Every row gives one point. The points of each table are mixes of a few directions, plus a little noise. How many directions does each table use, and how many do they share? Where both have some left over, give the other angles between the two spaces (their principal angles), to ten degrees, smallest first.
In the rows, 128 means zero.

First (5 x 3):
[[ 91  54 117]
 [162 198 139]
 [126 123 127]
 [113  97 123]
 [147 167 134]]
Second:
[[140 125 109]
 [ 86 138 195]
 [147 124  98]
 [ 89 137 190]
 [179 116  48]
 [130 127 124]
 [125 129 132]]
Directions: first 1, second 1, shared 0; angles 90

First, 7 rows:
[[ 98 177 192 134]
 [ 79 146  56 169]
 [109 139 110 129]
 [137 117 123 148]
 [160 102 133 102]
 [143 103  89 103]
 [170 113 192 111]]
Second (6 x 4):
[[145 106 117 169]
 [154 101 123 153]
 [ 96 144  91 149]
 [ 83 172 139 146]
 [178 103 174  39]
 [112 143 125 111]]
Directions: first 3, second 3, shared 3

First:
[[150 126 111 134  85 202]
 [131 138 130 139 125 128]
 [140 160 132 167 114 137]
 [120  85 135  68 169  71]
 [ 53 126 126 136 151 105]
 [ 85 131 110 150 105 180]
 [195 127 150 104 151  71]
 [184 178 145 176 117 115]
 [ 94  79 113  79 135 143]]
Second, 7 rows:
[[100 110 112 137  92 127]
 [150 167 136 116 182 115]
 [178 171 154 114 197 134]
 [ 86  91 110 170  38 185]
 [ 96 114 110 141  91 130]
 [175 113 159  96 167 105]
 [110 130 115 122 130 100]]
Directions: first 3, second 3, shared 1; angles 40, 60

First (10 x 8):
[[171 146 128  99  87 142 103 120]
 [ 92 122 105 115 141 155 133 130]
 [101 132 123 122 127 129 147 125]
 [205 149 147 136 119 105  93 125]
 [ 67  56 131 115  64 175 155 138]
 [115 127 145 160 154  89 152 130]
 [ 96 109 118 130 139 143 136 133]
 [125 139 116 146 186 119 119 132]
 [126 111 126 127 121 143 121 132]
 [181 190 140 130 142  80 121 114]]
Second (8 x 8):
[[105   7 106 130 104 232  77 161]
 [135 164 135 128 135  97 143 119]
 [130 139 130 128 130 118 133 125]
 [134 159 134 127 134 102 141 120]
 [135 164 134 127 135  97 143 118]
 [132 147 132 128 131 112 135 123]
 [134 156 133 128 134 104 139 120]
 [120  88 121 129 120 162 112 139]]
Directions: first 4, second 1, shared 1

First (10 x 11):
[[ 96 127 118 169 107 122 117 136 131 160 128]
 [148 113 135  82 144 128 137 127 118  59 131]
 [136 151 131 147 129 134 127 120 140 190 123]
 [ 84 134 114 194  97 122 112 138 136 195 127]
 [111 113 122 130 119 122 125 137 121  98 132]
 [147 165 134 151 134 139 128 113 147 224 120]
 [166 154 140 111 149 140 136 111 139 168 122]
 [132 118 129 111 133 127 131 129 123  95 130]
 [132  91 129  75 137 121 136 137 107   7 136]
 [126 114 128 111 130 125 130 132 120  84 131]]
Second:
[[104 103 113 139 120 125 135 133 158 107 152]
 [137 137 133 124 131 129 125 126 117 136 119]
 [102 101 111 140 119 124 136 134 161 105 154]
 [ 92  91 105 145 116 123 139 136 174  96 164]
 [149 149 141 118 135 131 122 124 102 146 107]
 [205 208 177  92 153 139 105 112  30 195  51]
 [122 122 124 131 126 127 130 129 136 123 134]
 [114 113 119 135 123 126 132 131 146 116 142]]
Directions: first 2, second 1, shared 0; angles 50

First, 8 rows:
[[110 144 150 120 168 118 151 131 154 159 129 108]
 [139 108  97 151  81 154 103 169 125 110  85 151]
 [149 136 124 107 147 100  69 114  50  68 157 148]
 [121 127 165 141 157 160 218  68 175 195 135  96]
 [114 143 124  99 124  80 105 134 129 111 168 122]
 [115 140 133 121 152 115 118 159 139 135 116 123]
 [ 95 129  95 123  69 100 107 206 191 135 114 126]
 [182  98 136 162 126 197 153  44  60 110 119 149]]
Second:
[[145 143 153 121 205 130 105 116  67 109 121 135]
 [ 85 186 164  51 203  15 110 113 133 124 229  91]
 [104 107  92 138  17 126 163 146 217 155 138 118]
 [122 115 111 139  76 136 143 136 165 139 124 127]
 [153 113 126 154 135 172 125 128  97 121  87 146]
 [138 103 107 158  77 169 142 137 144 135  93 141]
 [118 126 121 125 105 118 136 131 152 134 139 122]
 [151 114 126 153 134 172 125 128  99 121  88 145]
 [137 146 153 114 198 116 107 115  79 112 134 128]]
Directions: first 4, second 2, shared 2

First:
[[107 109 143 127 134 180  83 148 177 148 170  70 102 124]
 [183 170 150 141 115  78 205 107  81  62 130 171 168 122]
 [ 95 119  49 119 127  77 139 106  72 123  63 217 151 129]
 [114 115 102 113 136 105 109 122 112 197  47 155 115 149]
 [ 97 112 119 133 127 172 101 142 161  93 198  95 123 108]
 [109 119  84 118 131  97 126 116  97 152  68 177 133 137]
 [128 127 146 134 127 156 121 138 152 107 177  95 124 118]
 [202 160 224 135 127 132 155 134 149 154 131  73 116 144]
 [118 121 135 131 128 156 112 138 152 116 168  99 121 120]]
Second, 8 rows:
[[119 143  50 143 120  79 113 104 116 139 122 180 165 127]
 [140 120 103  96  91  65 125 122 146 152 142 179 126 137]
 [126  90 199 117 180 232 143 157 120  69 166  78 130 120]
 [117  81 147 125  78 167  97 120 142 174  85 131 139 147]
 [130 175  64 144 112  45 123 111 121 153 107 156 126 123]
 [128 117 208 135 168 209 153 142 135  94 144  70 109 131]
 [124 132 139 145 115 125 142  97 158 154 117 145 128 157]
 [140 167 115 119 162 102 129 170  87  89 140  84 100  82]]
Directions: first 3, second 5, shared 0; angles 30, 40, 60

First, 8 rows:
[[136 145 127 145 137 122 103 129 114 101 108 113 134 114 144  71 134 137]
 [132 102 113 125 106 160 153 143 146 188 125 161 117 137  72 192 123  97]
 [144 123 112 161 119 148 117 143 122 138  87 132 123 112  92  98 132 110]
 [144 153 119 125 133 142 101 140 121 139 122 135 137 124 137 100 131 125]
 [115  95 130 135 115 126 161 122 139 136 127 131 115 131  97 169 124 119]
 [116 146 144  89 143 109 128 114 130 116 173 123 139 144 177 146 125 149]
 [134 142 124 108 130 141 120 135 132 153 143 143 134 137 135 144 127 124]
 [101 118 155 135 142  77 141  97 120  54 139  87 127 123 169 105 129 162]]
Second:
[[122 126 130 130 117 137 124 139 130 166 130 125 137 136 112 152 132 123]
 [116 141 134 111 116 128 112 142 131 170 149 114 150 142 135 154 132 133]
 [132 121 111  90 120 119 144 127 146 103 149 144 117 127 144 139 112 123]
 [119 136 137 126 121 138 116 140 127 179 138 120 145 142 119 158 135 128]
 [124 128 136 164 125 129 113 134 114 138 101 106 136 121 110 105 139 131]
 [136 122 122 119 138 131 146 117 134 105 132 151 111 126 132 131 120 123]
 [138 108 107 107 122 126 155 122 146  95 132 155 104 120 125 134 112 114]
 [126 121 126 136 119 136 129 135 129 149 121 127 129 130 109 141 130 121]
 [138  95  90  91 105 124 167 130 160  93 135 160  97 117 115 146 103 103]
 [126 166 162 189 169  96  78 106  81  55  90  69 147 106 179   7 151 172]
 [129 143 153 147 155 145 123 116 111 155 129 137 133 141 128 140 140 136]]
Directions: first 3, second 4, shared 2; angles 70
